Each row is a point. A path goes straight from each point to the next, and from the last back to the first. The post is the endless flat space through its rows: a point in 2 columns, a line in 3, a plane in 4, and so on, so that a path can go around it. How many times does the path go around the post? Going back the other way cancels.

Post (1 x 2):
[[ 0.42 -0.54]]
Path (19 x 2):
[[ 1.47 -2.63]
 [-0.27 -3.44]
 [ 1.40 -3.81]
 [ 2.57  0.81]
 [ 1.23 -1.12]
 [-0.35 -3.55]
 [-1.42 -0.23]
 [-1.61 -0.74]
 [-0.97  0.60]
 [ 1.34  1.97]
 [ 1.48 -0.44]
 [ 1.16  0.69]
 [ 0.04  1.73]
 [ 2.75  0.54]
 [ 1.55 -3.64]
 [ 0.03 -1.31]
 [-1.84 -0.66]
 [ 0.02  2.91]
 [ 2.10  1.04]]
Times around: 2

Post (5 x 6):
[[-1.14  0.63  0.75 -2.52 -1.01 -1.16]
 [-0.62 -0.13  0.61 -1.96  2.55 -1.00]
 [ 1.37  1.19  0.69  2.71 -0.54  0.78]
 [-0.92  1.05 -3.15 -2.49  0.09 -1.40]
 [ 0.97  0.40  1.82 -2.40 -0.31  0.08]]
Path (28 x 6):
[[ 0.24  2.33  1.98 -2.28  0.38 -0.43]
 [ 1.27  2.28  0.57  2.79 -1.29 -0.10]
 [-1.11 -0.14  0.96 -3.36  1.39 -2.63]
 [ 0.03 -0.98 -2.01 -5.45  0.09 -0.91]
 [ 2.70  1.51 -0.69  2.41 -2.36  2.77]
 [ 0.24  1.84 -0.14  0.15 -0.58  1.83]
 [-1.06  0.61  0.23  3.68 -1.32  2.61]
 [-0.89 -1.17 -0.68 -3.07  0.63 -1.62]
 [ 0.03  0.28 -1.08 -3.63 -1.11 -4.24]
 [-0.48  0.66  2.10 -1.46  3.56 -2.64]
 [ 1.30  1.73  0.19 -1.03 -0.80 -1.08]
 [ 2.63  0.71  0.69  0.72 -0.74 -1.54]
 [ 1.05 -0.93 -1.32 -1.05 -1.39  0.52]
 [-0.01 -0.74 -1.74 -5.08  1.84  1.81]
 [-2.38  2.09  0.69 -3.50  0.27  0.65]
 [ 0.34  2.11 -1.04 -1.63 -0.86 -0.81]
 [ 0.98 -0.11  0.40 -2.32  0.98 -1.78]
 [ 0.27 -2.50  1.37 -1.70  2.71 -0.09]
 [-0.24 -0.37 -0.72 -0.84  2.99  0.68]
 [-0.65  0.56 -0.19  0.04  0.24  0.75]
 [ 1.21 -2.30  0.83 -3.17  4.51  0.95]
 [-1.89 -0.45  1.91  2.08  1.77 -1.83]
 [ 0.00  1.56  0.67 -3.86 -0.31 -3.03]
 [ 2.71  2.19 -0.03  1.16 -1.44  1.54]
 [-1.12 -0.27  0.37 -3.30  3.57  0.93]
 [ 1.51 -0.62  0.63 -3.17  1.01  0.55]
 [ 1.77 -0.50 -1.03 -1.30  2.74 -0.90]
 [ 1.66  1.84 -0.28 -2.90 -0.44 -3.34]]
Times around: 0

Post (10 x 11):
[[-0.30  3.12  1.88 -0.58  3.92 -0.48  0.08 -0.04 -0.77  0.45 -0.60]
 [ 0.94  2.25 -0.09  1.16 -2.49 -0.10 -1.63  0.24  2.93 -1.02  0.77]
 [ 1.45 -0.79 -1.33  3.05 -0.91 -1.29  1.11  1.31  0.84  1.00 -0.51]
 [ 0.29 -3.34  2.75  2.28  0.74 -0.19  0.06 -0.57  1.88  0.40  3.55]
 [-2.67 -0.90 -1.11 -0.49  0.81 -0.36  3.41  0.54 -0.09 -1.19  3.10]
 [-0.32 -1.50 -1.83  1.61  2.09  1.18  0.26  0.09 -0.92  1.84  2.13]
 [ 2.71  0.13 -0.18 -0.92 -0.53 -0.37 -3.00  1.68  1.96 -1.38  0.98]
 [ 1.09 -0.26 -1.13  0.15 -1.38 -2.05  0.83 -1.06 -1.47 -0.09 -2.00]
 [-2.43  2.35  2.39 -1.89  1.69  2.84  3.09  2.05 -0.79  1.33  1.65]
 [-0.60  0.93 -1.77 -0.20 -2.35 -2.12 -0.28  1.43  0.65  2.05 -0.71]]
Path (31 x 11):
[[ 1.38 -1.33 -0.25  1.71  2.10 -2.85  1.37  1.12  0.53 -0.29  3.89]
 [-2.83  4.71  1.99 -2.49 -0.80 -6.30 -1.77  0.64  2.07 -1.24  0.19]
 [-2.50  0.34  1.56 -0.01 -0.94 -1.50  1.51  0.83 -0.20 -0.98 -0.81]
 [-2.24 -1.91  1.57  1.09  0.57  1.11  3.47  0.15  0.12 -0.18 -0.43]
 [ 1.94  0.83  0.61  4.00  0.07  0.81 -1.92  0.96  3.67  2.21  0.34]
 [-1.20 -1.14 -1.06 -0.31 -0.64 -2.05  0.18  2.61  1.86 -0.78 -0.14]
 [ 0.44 -2.73 -2.01  0.77 -0.89  2.04 -0.35  0.29 -0.82 -1.95  3.14]
 [ 0.47  2.72 -0.14 -2.01  2.54  0.89 -0.88  3.35 -3.10  1.78 -0.42]
 [-2.21 -1.47  1.73  0.71  1.00 -0.13  1.52 -0.15 -0.91 -0.39  0.10]
 [-0.12  1.96 -2.21  0.07  1.43  0.73 -1.00  0.44  0.81  0.28 -1.75]
 [-3.15  1.72 -1.63  1.27  1.72 -2.49  3.20 -1.23  1.33  2.55  0.61]
 [-1.35  1.75 -3.01  1.07 -1.11 -0.08  2.41  1.94 -0.20  3.65  0.38]
 [ 2.51 -0.32  1.47  0.13  0.63 -4.07 -2.48  2.06  0.68  0.12  2.29]
 [-3.55  3.54  0.78 -0.65 -0.91 -1.69 -2.50  0.23  0.42  0.77  0.13]
 [-0.53 -0.90  0.14 -2.68 -1.53 -2.48  1.15  0.83 -1.77 -0.16 -0.87]
 [-1.15  4.51  0.66  1.50  0.27 -4.77  2.04  0.41  0.29 -0.17 -0.78]
 [ 1.22 -2.02 -1.53  3.06  0.54 -0.81  0.64 -2.56 -0.01 -0.93  2.44]
 [ 0.48 -0.89 -0.19  4.85  0.89 -0.13  0.98  0.53 -0.02  2.75  1.16]
 [-1.17 -2.00 -0.92 -1.26  0.13  1.53  1.31  2.06 -1.32 -1.36  2.15]
 [ 0.72 -1.41  2.58 -0.64 -1.21 -1.41  1.22  0.29  1.00 -0.85 -1.95]
 [ 1.64 -0.89 -0.85 -0.32 -1.12 -0.03  2.42  1.11  0.99 -0.90 -0.19]
 [ 1.13 -0.49 -2.32  0.31 -0.78 -0.39 -1.73  1.64  3.26  3.08  4.01]
 [ 1.19  0.77  0.82  0.11 -4.79  0.77  0.31  1.93  1.33  1.04  1.32]
 [-1.02 -2.03  0.07 -2.97  0.22 -2.14  1.01  1.63 -3.53  2.29 -1.19]
 [ 1.10 -0.37 -1.81  2.06 -0.39 -1.18  1.89  1.56  0.15 -0.83 -1.38]
 [-1.28 -3.49 -2.77 -0.16 -0.83 -1.35 -1.35  0.36 -3.10  1.58  1.38]
 [-2.22 -2.79 -0.73  0.57 -1.01 -1.56  1.27 -2.26 -3.81  3.22  2.79]
 [ 0.17 -0.38 -1.34  2.12 -2.00 -3.79 -1.15  0.61 -0.31  1.91 -0.50]
 [-3.02  1.62  1.41  1.30  0.37 -0.58 -1.11  4.44  2.64  3.50  0.42]
 [ 0.23 -1.62 -1.04  2.40  2.69  1.06  2.46 -0.65  1.06 -2.10 -0.45]
 [ 1.98  1.39  0.21  0.19 -0.23 -2.22 -0.88  2.97  3.16 -0.12 -0.11]]
Times around: 3

Post (17 x 18):
[[ 1.32 -3.21 -0.64  1.14 -1.70  0.32  0.15  0.65 -1.19 -1.14 -1.27  1.76
  -1.37  2.65 -0.19  2.62  0.98  0.39]
 [-4.10  2.57 -3.09  0.60  1.33  1.70 -1.92 -1.29 -0.17 -0.97 -2.10  0.66
   0.85 -0.98 -2.85 -3.11  2.05 -1.49]
 [-3.64  3.13  2.06 -3.13  0.97  3.40  1.09 -0.32  1.57  0.46 -1.29 -0.15
  -1.84 -0.42 -0.10 -2.62  0.45 -0.63]
 [ 0.76 -0.96 -0.82  2.09 -0.50  0.15 -0.65  0.52 -1.68 -1.51 -1.02  3.19
  -0.35 -1.71  1.55  2.23 -2.56  1.45]
 [ 2.48 -0.66 -0.12  2.06  1.03 -1.29  0.08  0.73 -1.80  0.65  0.28  0.60
  -0.63  0.92 -1.03  2.39 -0.94  2.59]
 [-0.65  0.47  0.48 -2.22  0.22 -0.04  2.22 -2.63  1.55  0.45  0.60  0.81
  -0.59 -1.41 -1.42  0.13  1.95  1.99]
 [-0.03 -0.73  0.77  0.54 -0.43 -2.51  1.59  0.95 -1.99 -3.33 -0.18  0.24
  -1.59  1.18  1.33  1.90 -1.76  0.19]
 [-3.45  1.20 -1.70 -3.22  1.33  0.92 -1.67 -0.93 -2.11  1.83 -3.52  0.17
   0.72  0.71 -2.17 -0.71  1.95 -1.08]
 [ 2.54 -0.95  0.21  3.13 -3.04 -2.07 -1.68 -0.36 -2.38 -1.37 -0.26  0.52
  -2.47 -1.06  1.38  0.78 -0.76 -0.74]
 [-1.00  0.68 -3.62 -1.23  0.57  1.49 -1.12 -3.16 -0.82 -1.22 -4.21 -0.58
   0.61 -0.34 -3.02 -3.26 -0.46 -0.45]
 [-4.32  0.73  0.35  0.46  1.11  1.83  1.41 -3.69  0.16  1.96 -0.88 -0.29
  -1.49 -0.93 -1.17 -0.83  0.14 -0.43]
 [-2.35  0.89 -1.16 -2.30 -1.06  1.24  2.66  1.24  0.58  1.32 -1.02 -0.96
  -1.13 -1.63 -2.39 -0.29  0.24  0.52]
 [ 0.17 -3.03 -0.75  1.45  1.21 -0.12 -0.80  0.76 -2.86 -1.26  0.45 -0.34
  -0.81 -0.48  0.63 -0.40  0.62 -0.31]
 [-2.99  2.02  1.78 -2.67 -0.02  3.61  2.24 -0.97  0.86 -1.47 -3.17 -2.73
  -1.63 -2.27 -0.55  0.09  2.42  0.24]
 [-2.31  0.32 -0.69 -0.47  1.65  0.13  0.89 -0.36  2.41  2.35 -3.04 -0.81
  -2.36 -1.74  0.45  0.99 -0.08  0.26]
 [ 1.78 -1.98  1.72  2.56 -1.11 -0.98  1.33  0.92 -1.30 -0.94 -1.93  2.16
  -0.80 -1.02 -0.31 -0.05  0.18  0.31]
 [-0.02  1.10  0.32 -0.94  0.28  1.55  1.96 -0.94  0.45  1.10 -0.69 -0.90
  -0.70 -1.16  0.73  0.56  0.43 -3.26]]
Path (32 x 18):
[[ 0.86 -0.08  0.93  2.93  1.62  3.79 -0.46 -1.40  0.92 -1.40  1.64 -0.34
  -1.49 -1.01  0.20  0.24 -0.62  0.77]
 [-2.70  2.52  1.72 -0.46  3.61  0.53 -2.11 -0.22 -0.98 -0.88 -3.33 -2.19
  -0.37  1.17  0.40 -2.83  0.46 -0.64]
 [-0.23 -3.22 -1.48 -0.43  1.61  0.10 -0.87 -0.11 -2.44  4.02 -1.62 -1.95
  -1.28  0.24  1.19  3.74  1.31  0.60]
 [ 1.13  0.79 -1.73  1.94  0.42 -1.06  1.48  0.62 -0.03  1.55 -3.11 -1.40
  -1.43 -1.08 -1.57  1.48  0.01  1.08]
 [-2.27  2.04  0.20 -3.62  2.30  1.67 -0.01 -0.53  0.71  3.86 -6.26  1.98
  -1.77 -0.88 -0.01  1.73 -1.01  0.07]
 [-3.12  0.31  0.29  1.18  0.13  1.56  0.11  0.11  1.91 -0.39  0.04  0.07
  -3.08 -4.75 -0.92  0.85  1.99 -0.50]
 [ 1.07 -0.04  1.58  2.20 -1.51  1.60  0.13  0.61  0.49 -3.13 -0.74 -0.81
   0.15  0.35 -0.51 -1.87 -0.86 -1.79]
 [-1.25 -0.14 -1.90 -1.09 -5.25  2.52  0.20 -2.10 -1.88 -2.85 -4.38 -3.23
  -1.38  0.31 -1.80  0.59 -0.07  1.02]
 [ 1.93 -0.61  0.84 -2.26 -1.53  0.86  1.92 -0.23  1.54  1.57 -1.42  0.89
   1.52  0.95 -2.67  1.61  2.40  1.77]
 [-0.73  3.04  2.23 -4.14  0.69 -0.74  0.96  0.33 -0.47 -0.64  3.03 -0.66
  -1.14  0.39 -1.56  1.25  1.71  3.37]
 [ 1.62  1.09 -0.20 -2.62 -2.11  3.27  0.34 -3.13 -1.14 -2.12 -3.37  0.08
   0.02  1.63 -5.38 -4.04  2.06 -0.47]
 [ 0.05  1.23 -0.53  0.91 -1.61  0.90  0.80  0.15  0.86 -1.32  0.71  1.48
  -2.25 -0.37  0.30  0.36  0.73 -0.06]
 [ 0.19  0.89  2.28  0.94  0.74 -0.74  0.03 -0.72 -2.04  0.05 -4.07  1.45
  -0.44 -1.44  3.12  2.42 -0.44 -1.12]
 [ 2.80 -0.51  0.72  1.89 -0.66  0.35  1.20  1.85 -0.50  1.74  0.86 -0.77
   0.72 -1.66  1.06  1.78  2.89 -0.66]
 [-1.09  2.68 -1.57  0.90  2.94  1.22 -0.43 -3.10 -1.38  3.58 -2.66 -1.68
  -0.58 -2.45 -1.69 -1.80  3.43 -1.12]
 [-4.05 -1.32 -0.12  4.03  1.45  1.21 -2.52 -2.41 -1.67 -2.02 -4.56  0.50
  -4.66 -0.46  0.69 -2.27  1.73 -2.71]
 [-4.14  0.58 -1.17 -0.04 -0.26 -0.66 -0.96 -1.76  0.04 -2.07 -5.17  1.18
  -2.70 -0.97 -1.04 -2.19 -1.68 -2.70]
 [-1.04  2.40  1.22  1.56  2.06 -0.14  0.84  2.39  2.07  1.31  0.33  0.72
  -1.40  0.49  0.25  0.33 -1.40 -0.43]
 [-1.78  0.74 -2.61  0.93 -1.09  2.58  2.41 -1.90 -0.25  1.71 -1.11 -0.62
   1.77 -1.50 -2.83 -2.10 -1.61 -2.11]
 [-2.70  1.34 -1.68 -2.06 -0.42  0.67  1.62  3.15 -3.41 -1.43 -3.20 -1.32
   0.63 -0.07 -1.35 -0.89 -0.74 -0.56]
 [-0.05 -0.60 -0.16  3.07 -1.88 -0.48 -0.11 -1.80  0.09  1.20  0.15  2.22
  -3.36  2.13 -1.15 -0.69 -0.10  0.58]
 [ 1.90  3.83  1.78  0.43 -0.32 -1.58  1.29  1.82  1.39 -3.53  0.66  0.87
  -4.30  2.68  0.15  0.60 -1.13  0.01]
 [-1.80  0.92  1.87 -1.57 -0.85 -1.30 -0.13 -0.70 -1.15  1.39 -2.41 -0.03
  -1.97  0.49 -4.42 -0.68  2.41 -0.21]
 [-5.20 -0.31 -0.74  5.62 -0.75  0.39 -3.34 -0.88  0.14  0.95 -0.46  1.65
  -2.17  0.04  0.77  0.83 -0.19 -0.72]
 [-3.58  2.00 -0.71  1.34 -1.76  0.67  0.39  1.62 -0.11 -1.37 -1.90 -0.72
   0.25 -2.52 -1.98 -0.76  2.41  0.96]
 [-2.47  0.37 -1.17 -2.10  1.59  3.24  2.38 -0.82 -0.69  0.84 -2.04  2.26
   1.45  1.04 -0.09  0.91  1.66 -0.26]
 [ 1.39 -1.72  1.72 -0.60 -0.10  0.28  1.89  0.84 -1.77 -0.99 -1.40  0.09
  -1.22 -3.56 -0.53 -1.29  3.17  1.22]
 [ 0.25  1.02  0.87  1.40  0.40  0.44  1.40 -3.03  2.51 -2.44  1.23  0.47
  -2.36 -3.64  1.75  1.25 -0.18  0.40]
 [-0.78 -0.10 -0.07 -0.07  0.20  0.60 -0.87 -3.00 -1.15 -0.46 -1.55 -1.64
  -0.63 -2.37 -2.06 -1.29 -1.96  1.11]
 [-2.36  3.23 -1.02  0.85  0.50 -0.02 -3.69 -2.65 -2.34  0.06 -2.63 -1.32
   0.84 -0.65 -1.28 -1.15 -1.44 -3.83]
 [-2.00  0.58  1.07  0.31 -1.48 -2.04 -0.73  0.83 -0.17  0.72 -2.64  1.78
  -2.11 -0.87 -3.75  0.10  2.74  1.94]
 [ 1.60  3.76  3.43 -1.01 -2.34  1.06 -0.50 -2.48 -1.29 -0.35 -0.64  2.93
  -2.68 -0.76 -1.82  0.15 -0.74  1.07]]
Times around: 3

Post (17 x 18):
[[-0.36 -1.26  0.09 -0.36  0.41  1.52  1.33 -3.02 -1.84 -0.25  0.67  0.01
   1.68 -1.60 -0.83  0.64  0.31 -1.13]
 [ 2.38  0.17 -1.00  1.60 -1.70 -0.90 -0.22 -0.18 -0.49  2.10 -0.49  1.12
   1.01  1.17  2.62  0.42  1.09 -1.17]
 [-0.86  3.33 -2.11  0.50 -0.70  4.49  3.39  0.13  0.80 -0.58 -3.24 -1.02
   1.24 -0.57 -2.23  1.54 -3.15 -0.40]
 [-3.85  0.27 -2.28 -2.84  0.32  1.23 -0.07 -1.63  0.11 -0.82 -0.11  1.87
  -0.62 -1.09 -5.34  1.57 -1.32  0.79]
 [-1.10  0.78  1.78  0.43  1.58  1.05 -1.20 -2.31  0.02  0.83 -0.50 -0.36
   2.00  0.61  0.87  0.77  0.27  0.07]
 [ 1.37  1.13  1.30  0.21  0.88 -0.43  1.62 -0.40 -2.57  0.25  0.67 -0.52
   0.31 -0.18  0.63 -0.65  1.13 -1.12]
 [-1.69  3.35 -3.49 -1.89 -3.35  0.48 -1.00 -0.56 -1.29 -2.22 -0.69 -2.64
   2.08  3.66 -4.79  2.70 -0.03 -1.59]
 [ 0.62 -2.59 -0.16  0.25  2.45  0.94  0.24 -1.80 -1.25  1.03 -0.91 -0.78
  -0.16  0.93  1.84  0.80  0.79 -1.61]
 [-1.46 -0.43 -1.25  0.25 -0.12 -0.74  1.12 -0.78 -3.30  1.09  1.56  1.22
  -0.69  0.63 -0.42  1.86 -3.18 -0.83]
 [ 3.47  2.15  2.73  2.39  3.27 -2.00  1.22 -2.37  1.33 -3.34 -0.66  2.81
   3.46  2.46  2.36 -0.06  0.62 -2.74]
 [ 2.96  0.49 -0.12  1.73 -0.52 -1.60  0.52 -0.96 -0.19 -0.41 -0.08 -0.55
  -1.71 -0.33  0.47  1.89  1.92  1.23]
 [-0.31  2.22 -0.77 -3.18 -2.74  0.38  0.55  0.57  0.32 -1.94  0.61  0.43
   1.63  2.34 -0.91  3.45 -0.63 -0.73]
 [-1.42  0.57  1.29  1.84  1.15 -1.03  0.48 -2.31 -0.13 -1.83 -0.72  0.75
   0.46 -0.71  1.44 -0.56  1.87 -1.91]
 [ 0.89  1.34  1.02 -1.61  1.61  1.43 -2.75 -2.40 -1.70 -1.34 -1.14  1.06
   0.34 -0.42  3.11  1.28 -0.39 -0.30]
 [ 0.97 -0.63 -1.71  1.71 -0.10  0.64  0.99  1.56 -1.09  0.64 -1.31  0.13
   1.57 -1.45  0.17 -0.26 -1.52  2.28]
 [ 0.86  0.27  0.39 -1.30 -2.11 -0.07  0.51 -1.56 -2.20 -0.32 -3.10 -1.26
   0.55  1.94 -0.21  1.09  0.07 -0.96]
 [ 0.19 -1.17  0.83  2.16  0.06 -1.14 -0.70 -0.87  1.05  0.22  0.65  0.49
  -1.01 -0.05 -1.14 -0.30 -0.20 -0.96]]
Path (22 x 18):
[[-2.28  0.04 -2.82 -2.51 -1.65  1.23 -1.11 -1.33  0.80  0.28  1.89  1.62
  -0.58  0.09  0.95  4.23 -1.27 -2.31]
 [-0.54 -1.01  1.09  1.89 -1.74 -1.90  1.70 -0.59  0.41 -0.32 -1.18 -0.76
   2.27 -3.82  1.71 -3.57  3.71  1.76]
 [-0.93  1.30  1.17 -1.01  0.07  2.36  2.08 -2.04 -0.04  1.47 -1.78  2.67
   2.84 -1.04 -0.30 -0.10 -2.36 -1.77]
 [ 1.47  2.29  0.50 -0.33  0.09  0.79  0.85 -0.56 -0.30  0.75 -0.49  2.64
   1.86 -0.86  1.33  0.04  3.12 -1.31]
 [ 0.80  3.37  3.78 -4.15  1.30  0.69  0.82 -0.94 -1.00 -2.50  2.95  2.04
  -3.62  3.27 -2.14  3.53 -2.17 -1.04]
 [ 0.70 -1.44 -1.08 -0.34  0.90 -0.79  1.29 -0.59 -3.56 -0.88 -0.87  1.62
   1.39  3.65  1.65  1.26 -2.11 -5.33]
 [-2.81  0.51 -1.27 -0.31  1.43 -0.64 -1.47 -1.51 -3.49  0.52  0.78  2.89
   3.27  2.69 -0.68  2.48 -3.41 -0.30]
 [ 0.24  0.86 -0.09 -1.56  0.22 -0.51  1.70 -1.64 -2.87 -4.03  0.98 -2.09
  -2.55 -2.12 -3.42  3.15 -0.01 -1.65]
 [-1.81 -1.13 -4.39  0.17  3.21  0.39  1.95  0.48  1.80  2.55 -0.16  1.29
  -1.70 -1.47 -0.88 -0.60 -0.08 -1.69]
 [-1.53  0.04  1.26  5.06  0.33 -3.04  3.60 -1.65 -0.61  0.45 -0.07 -1.23
   1.80  0.66 -3.08 -1.00  0.16 -2.77]
 [ 1.52 -2.93 -2.79  3.09 -5.08 -1.60  0.80 -0.48 -0.25  1.65 -1.94 -1.22
  -4.29  1.56 -1.15  3.22 -0.25 -2.16]
 [ 3.65  0.38 -0.11 -0.69  0.39 -0.76 -2.18 -1.39  1.72 -1.29 -0.38  2.59
  -1.23  2.38  1.34  2.33  3.18 -1.13]
 [-1.94  1.04  0.18 -1.13 -0.60 -0.38  2.72 -2.32 -2.89 -2.05 -0.12 -2.34
  -1.72  1.72 -2.53  1.36 -0.11 -0.68]
 [ 2.24 -0.06  3.49 -2.52  0.03  3.07  2.13 -0.68  0.20 -1.32 -1.09  1.59
   2.06 -0.09 -1.10  0.57 -2.08  0.48]
 [-0.24 -2.42  0.64 -0.95 -2.12  0.91 -1.23 -2.25 -1.70 -0.38 -2.09 -2.38
  -0.65  0.99  0.91  3.91  0.49 -0.40]
 [-0.28  0.65  0.80 -3.10 -0.47  2.65 -0.20 -0.11 -1.06  0.41 -2.83 -0.64
   2.97  1.05  2.43  1.82 -1.43 -0.19]
 [ 3.71  2.55 -0.77 -0.07 -1.58 -0.93  1.67  1.16  0.34 -2.07 -0.02  0.15
   0.43  1.15  3.32  0.41  1.46 -1.19]
 [-3.19  1.94  1.48  0.82 -0.60  1.43  3.28 -2.06  1.49 -2.08 -2.04  0.81
   3.29 -1.17  0.49 -0.60  1.90 -1.05]
 [-3.08  0.22  2.82 -3.91  1.28  1.82  1.93 -4.73 -1.88 -3.41  1.21 -1.04
  -1.38 -1.38 -1.15  1.66  0.36  0.12]
 [-2.74  0.67 -2.44 -2.05 -0.04 -0.24 -1.20 -1.56 -1.36 -1.42  0.37  1.25
  -1.41  1.16 -0.76  1.32  0.01  0.69]
 [-1.33 -1.97  0.19 -1.14  0.33  3.15 -1.50 -3.35 -1.00  1.13 -0.75  1.32
   1.10 -1.59  0.32  0.97  1.51  0.15]
 [ 1.83 -0.02 -0.64  1.16 -3.92  2.60 -1.13  0.43  0.73  1.85 -4.59 -1.15
   3.51  0.58  0.59 -0.48 -0.22 -0.87]]
Times around: 1
